Each row is a point. Two turns around zero, p and q, are shown by what they do to some points. Write where each new point lands after one turn and then the other. Backwards means that the second turn is done in reverse. Each puzzle has new turns, and all numbers are rounded.

Turn p:
-9.3; 12.0; 12.3 -> -4.5; -7.4; 17.5
-17.5; -17.6; 3.4 -> 2.1; -23.0; -9.6
-16.7; -6.0; -12.4 -> -13.6; -11.5; -12.3
43.5; 11.6; -3.3 -> 16.0; 42.0; 4.4
Turn q:
8.1; -11.2; -27.4 -> 26.4; 10.9; -11.2
-16.1; -15.6; -1.6 -> -8.9; 14.2; -15.0
17.0; 32.0; -9.7 -> 18.6; -8.4; 31.5
-23.4; -2.5; 23.5 -> -33.0; 4.0; -1.9
14.4; -2.7; 15.2 -> -3.1; -20.6; -3.3
Where do these land?
q, then p backwards: -7.2; -0.2; 40.5 -> -36.4; 12.1; -14.9
q, then p: -14.9; -4.8; -24.1 -> -11.9; 20.6; 16.0
q, then p backwards: 4.1; -5.7; -16.2 -> 14.5; -9.7; 2.6
p, then q: -8.7; 14.8; -16.7 -> -13.8; 18.6; 6.1
p, then q: 26.7; -4.1; 16.5 -> 11.1; -26.6; 13.0

Turn p:
24.8; -15.9; -9.8 -> 0.1; -22.4; -21.5
12.0; -3.7; 29.9 -> 30.1; -9.7; 7.3
-27.5; 23.5; -11.7 -> -17.6; 32.1; 10.3
13.8; -15.7; -12.3 -> -7.4; -18.4; -14.0
-8.6; -14.9; 2.9 -> -5.3; -11.4; 12.1
-14.5; 26.7; 1.1 -> 0.2; 29.8; 5.9
Turn q:
15.6; 29.0; 0.7 -> -18.7; 14.7; 22.8
13.6; 6.3; -13.1 -> 6.6; 11.4; 15.0
-41.2; -30.4; 0.2 -> 14.1; -11.6; -47.8
-1.1; -6.0; 7.6 -> -0.8; -9.3; -2.8
13.1; 1.0; 4.6 -> -1.2; -5.3; 12.8
Where do these land?
q, then p: 17.1; -4.4; 27.1 -> 0.8; -22.4; 23.3
q, then p backwards: -18.0; 3.5; -18.5 -> 9.5; 23.7; -5.2
q, then p: -8.5; 20.0; -4.1 -> -4.9; 20.9; 5.4
p, then q: -21.0; -3.9; 14.6 -> -18.1; -18.4; 1.3
p, then q: 30.3; -15.2; -19.1 -> 36.1; 10.2; -10.4

Turn p:
5.7; 25.5; 31.7; -11.5 -> -5.0; -31.0; 11.7; 26.4
-25.0; -13.8; -34.1; 6.9 -> -8.4; 23.4; 1.5; -37.5
9.5; 15.3; 17.3; 10.5 -> -11.1; -8.5; -4.3; 22.8
12.8; -23.2; -1.4; 13.6 -> 11.2; 12.5; -24.6; 0.5
2.9; -25.6; -10.3; 11.5 -> 9.1; 15.9; -20.6; -12.0
-0.5; 22.1; -22.0; -16.2 -> -2.5; 11.1; 33.3; -0.4
-5.4; -0.3; 18.9; -14.8 -> 6.8; -23.5; 2.9; 0.2
Turn q:
4.3; 6.9; 21.4; 13.3 -> -7.2; 22.4; 0.8; 12.1
24.0; -0.4; 5.2; 13.9 -> -2.7; 23.2; -11.5; -10.9
8.6; -24.5; -15.6; -22.1 -> 29.1; -15.5; -7.4; -16.3
6.1; 39.9; 3.0; 3.3 -> -27.4; 13.5; 25.3; -8.9
-18.4; -22.4; -23.1; -3.7 -> 8.2; -32.4; -16.3; 1.7
-20.5; 4.6; -11.6; 22.3 -> -24.9; -14.0; -11.7; 11.1
-4.2; -4.2; 20.7; -27.0 -> 24.9; 2.8; 20.8; 11.4
Where do these land?
p, then q backwards: 11.6; -13.9; -14.7; -21.5 -> 15.5; -9.6; 12.0; -23.1
p, then q backwards: 6.6; -16.7; -13.7; -10.5 -> 18.3; -9.6; 6.8; -12.1
p, then q: -9.8; 1.9; 12.3; 22.5 -> -5.3; -25.7; -6.6; 5.1
p, then q: -14.3; -11.2; -13.1; -5.6 -> 12.7; -1.9; 18.2; -6.1
q, then p: -16.1; -13.5; 38.6; 9.7 -> -31.1; 20.3; -15.4; 20.3
q, then p: 20.6; 26.9; 15.6; 19.2 -> -27.7; -18.8; 25.3; 0.2
p, then q backwards: 1.4; 26.4; -25.0; -13.8 -> 1.9; 30.3; 19.3; -15.0

Turn p:
2.3; -12.4; -6.9; -1.8; -2.5; -8.8 -> -0.7; 9.9; -4.6; 5.2; 6.2; -10.5
14.2; 8.7; 17.1; -67.3; 4.1; 8.3 -> -5.6; 40.3; 12.0; -55.4; -11.0; 14.2
-33.5; 4.2; 35.3; 0.6; 16.1; 10.2 -> -40.3; -14.1; 7.7; 0.0; -16.2; 24.6
1.8; 17.6; -22.2; 16.6; -11.5; -3.8 -> 28.5; -8.6; -6.3; 15.9; -6.9; -0.8
2.6; -17.0; -14.6; -16.2; -22.8; 8.4 -> 5.3; 13.4; 0.7; -9.0; -11.5; -30.7
-12.1; -22.2; -10.8; 7.0; 29.4; 4.4 -> -21.8; -9.2; -31.0; 0.7; 11.8; -5.1
-0.9; -0.4; -8.2; 22.6; -7.3; -18.7 -> 9.6; -2.2; -1.1; 28.7; 7.4; -2.9
13.8; 9.8; 11.8; 20.0; 16.0; 9.4 -> 2.2; -24.7; 5.6; -3.9; 17.6; 14.0
11.8; 11.8; -1.4; 18.4; -21.6; -9.4 -> 22.8; -4.6; 17.3; 17.8; 2.4; -2.7
Turn q:
-3.5; 20.8; -11.1; -15.4; 22.0; -19.9 -> 28.9; 4.2; -22.1; -1.4; 18.4; 1.0
-27.3; 8.6; -5.6; 0.6; -10.0; -12.8 -> 5.0; -2.2; -13.9; 28.5; -1.8; -8.9
4.1; -10.0; 18.1; -16.7; -31.4; 5.6 -> 3.5; 12.2; 28.7; 8.2; -25.3; -6.8
-30.1; -12.4; 12.9; -15.8; -2.8; 5.3 -> -1.6; 13.7; -15.6; 9.9; -30.0; -8.7
2.2; -12.5; 16.2; 4.7; 4.8; -11.2 -> -2.7; -2.7; 0.8; -11.7; -4.4; -20.6
39.2; -0.1; -38.7; 26.2; 25.0; 8.9 -> -8.6; -33.8; 2.6; -29.1; 34.5; 34.1
15.4; 5.7; 8.3; 16.3; -7.5; 24.2 -> -24.5; 8.7; 19.4; -4.5; 8.7; 9.9
Where do these land?
q, then p: -0.3; 9.2; 27.8; -1.1; 0.3; -12.0 -> 8.5; 14.3; 2.1; 11.3; 6.1; 23.6
q, then p: 17.7; -10.0; -1.8; -16.5; -5.2; -0.7 -> -0.5; 6.2; 20.5; -15.2; 2.9; -4.1
p, then q: 18.9; -4.2; 13.9; -20.9; 2.3; 3.1 -> 16.0; 26.1; -7.4; -5.0; -1.4; -1.0
p, then q: 3.5; -15.3; 30.1; 0.8; -23.5; 18.0 -> 3.7; 15.5; -2.7; 2.2; -16.6; -38.6
q, then p: -34.0; 8.1; -46.4; -10.9; 19.9; -29.0 -> 28.2; -15.6; -32.7; -1.7; 31.2; -40.6
p, then q: -6.6; -1.9; -15.3; 14.6; 14.7; 30.0 -> 10.4; -28.4; -2.2; -4.1; -25.1; 6.7
q, then p: -12.1; 23.1; -28.7; 15.4; -2.8; 3.6 -> -7.1; -32.6; -22.6; 1.6; 9.8; -6.2
p, then q: 12.9; -9.0; 20.3; 18.6; -5.7; -12.9 -> -16.7; 7.5; -13.9; -15.9; 6.3; -19.6

Turn p:
-2.2; 0.9; 17.4; -28.9; -8.8; 0.6; -8.2; -1.2 -> 7.4; -20.8; 12.0; -4.5; 11.3; 18.8; -12.2; 2.7
19.1; 17.8; -15.3; 2.4; 12.8; 7.4; 7.4; 75.9 -> 47.6; -2.3; 35.0; 17.2; -25.2; -35.3; 28.8; -21.3
-10.7; -4.3; 18.6; 10.1; -6.9; 8.7; 3.0; 52.9 -> 4.3; -26.3; 26.2; 6.5; 0.3; -21.5; 29.5; -27.1
14.9; -5.0; -11.7; -13.0; -3.9; -12.7; -1.4; -22.1 -> 4.0; 10.0; -9.0; -15.6; -4.3; 7.3; -24.6; 10.2
6.3; 19.3; 16.0; 6.1; -6.2; 5.4; 9.0; -18.7 -> -12.1; 14.8; 10.4; 10.3; 21.4; 2.9; -9.0; 8.9
-10.7; -14.2; 12.3; 6.3; -7.3; -18.2; 11.5; -2.4 -> -10.3; -7.5; -8.6; -18.8; 17.0; -10.6; 2.7; -5.5
-11.6; -17.3; 2.3; -0.3; 3.6; 14.5; 17.0; -13.4 -> -19.1; -11.1; -6.9; -3.1; -0.3; -4.8; 6.4; 22.9
8.9; -11.9; 16.2; 7.2; 6.5; 3.3; -14.4; -22.4 -> -20.8; 11.2; 3.0; -13.2; 0.3; 23.2; 2.0; 3.1
1.1; 8.1; -40.9; 9.0; -9.4; 1.7; -14.1; -23.0 -> -4.4; 18.4; -28.3; 17.0; -23.0; 2.3; -25.6; -1.9
-15.1; 6.5; -15.1; 1.1; 19.6; -10.6; -9.9; -25.6 -> 3.4; 13.5; -33.9; 4.2; 2.3; 17.6; 1.9; 8.1
Turn q:
0.2; -17.0; -13.8; 19.6; -9.4; 20.6; 32.2; -27.9 -> 6.5; 19.5; 24.3; -12.8; 3.9; -39.7; -18.0; -9.5
-15.4; -17.2; -10.9; -29.1; -2.2; 9.3; -0.3; -11.8 -> -2.4; 26.7; 18.7; -3.4; 8.5; 11.6; 16.6; -12.9
-8.1; 10.7; 14.6; 20.1; 18.3; -5.1; -27.3; 23.0 -> -25.1; -25.0; -15.5; 21.1; -9.7; 4.5; 5.2; 18.7
23.9; 24.2; 11.5; 4.0; 10.8; 2.1; -6.7; -1.2 -> -1.5; -29.8; -18.5; -7.9; -1.1; -1.3; -2.5; -12.8
19.5; 13.2; -5.4; 4.9; -12.2; -9.9; -9.5; 25.6 -> 20.0; -21.8; -7.6; 10.5; -17.2; 13.7; -6.7; 5.5
3.7; 10.4; 21.6; -14.1; -23.3; -11.6; -14.4; 4.1 -> -0.4; -8.0; -5.6; -14.6; -1.1; 34.5; -11.4; 7.4
0.5; 9.0; -11.0; 2.3; 8.0; 9.5; 31.8; 2.8 -> 17.3; -0.8; 2.4; 9.7; 21.1; -21.0; -4.5; -8.6
-23.0; -7.3; -28.0; -10.5; -12.4; 1.0; 6.2; -33.6 -> -3.2; 45.7; 9.7; 0.5; 0.1; -2.3; -9.2; -22.8
-34.5; -27.6; -9.2; -11.1; -4.4; 28.0; 12.9; -14.3 -> -14.2; 33.2; 39.8; 3.3; 18.0; -7.9; 5.7; -4.3
14.0; 10.9; 17.1; 4.7; 4.4; -32.1; 5.2; 10.8 -> 12.4; -12.1; -32.4; -7.5; 1.4; 4.4; -2.4; 19.8
19.3; -9.2; 13.4; 9.1; 22.5; -11.7; -30.2; 22.5 -> -9.3; -27.7; -15.3; 1.2; -23.8; 3.6; 27.2; 19.3
Where do these land?
p, then q: 35.0; 1.8; 23.9; 3.8; 19.5; -15.1; 24.5; 24.1 -> 15.3; -20.5; -29.9; -25.2; 33.8; 13.5; 8.6; 4.8
p, then q: 27.3; 3.9; -0.6; -9.8; 7.0; 21.3; 2.8; 15.8 -> 3.3; -22.5; 2.2; -17.7; 4.5; 12.0; -15.0; 19.8
p, then q: -5.3; -1.6; -9.0; 17.0; -1.2; -8.7; -37.2; -0.6 -> -8.3; 14.7; 12.1; -5.4; -2.3; -7.6; -20.9; -30.0
q, then p: -25.7; -13.5; -14.8; -1.3; -8.0; -20.3; -13.5; -26.9 -> 9.2; 2.5; -3.9; 42.1; 17.2; 0.8; -14.1; -8.5
q, then p backwards: 7.8; 18.4; 37.3; 1.6; -4.3; 23.4; 24.6; 13.4 -> -15.5; -3.1; 29.5; -32.2; -23.1; -9.7; 18.8; -0.1
q, then p backwards: -18.7; -30.4; -6.1; 7.2; -21.0; -2.1; -7.0; -16.9 -> 40.3; -2.1; -2.0; 13.6; 4.6; 10.9; 2.5; -13.5
p, then q: 11.7; 10.0; 15.4; -8.1; 31.0; 16.7; 16.8; 1.5 -> 15.4; -30.6; -0.5; 3.9; 22.8; -5.1; -0.1; 18.2
p, then q: -7.7; 12.5; -25.2; 1.1; -18.0; -0.5; -0.9; -28.6 -> -13.0; 1.2; -2.9; 28.1; -30.2; 4.0; -5.4; -8.4
p, then q backwards: -29.4; -7.5; -25.5; 10.6; -2.9; -8.7; 8.8; -0.3 -> 10.1; 17.6; -2.7; 16.7; 28.1; -18.4; -0.4; -4.7
p, then q: 4.9; 6.6; 4.7; -22.1; -2.1; -6.1; -18.9; 18.6 -> -2.7; -12.1; 11.7; -29.1; -8.4; -5.8; 5.9; -7.1
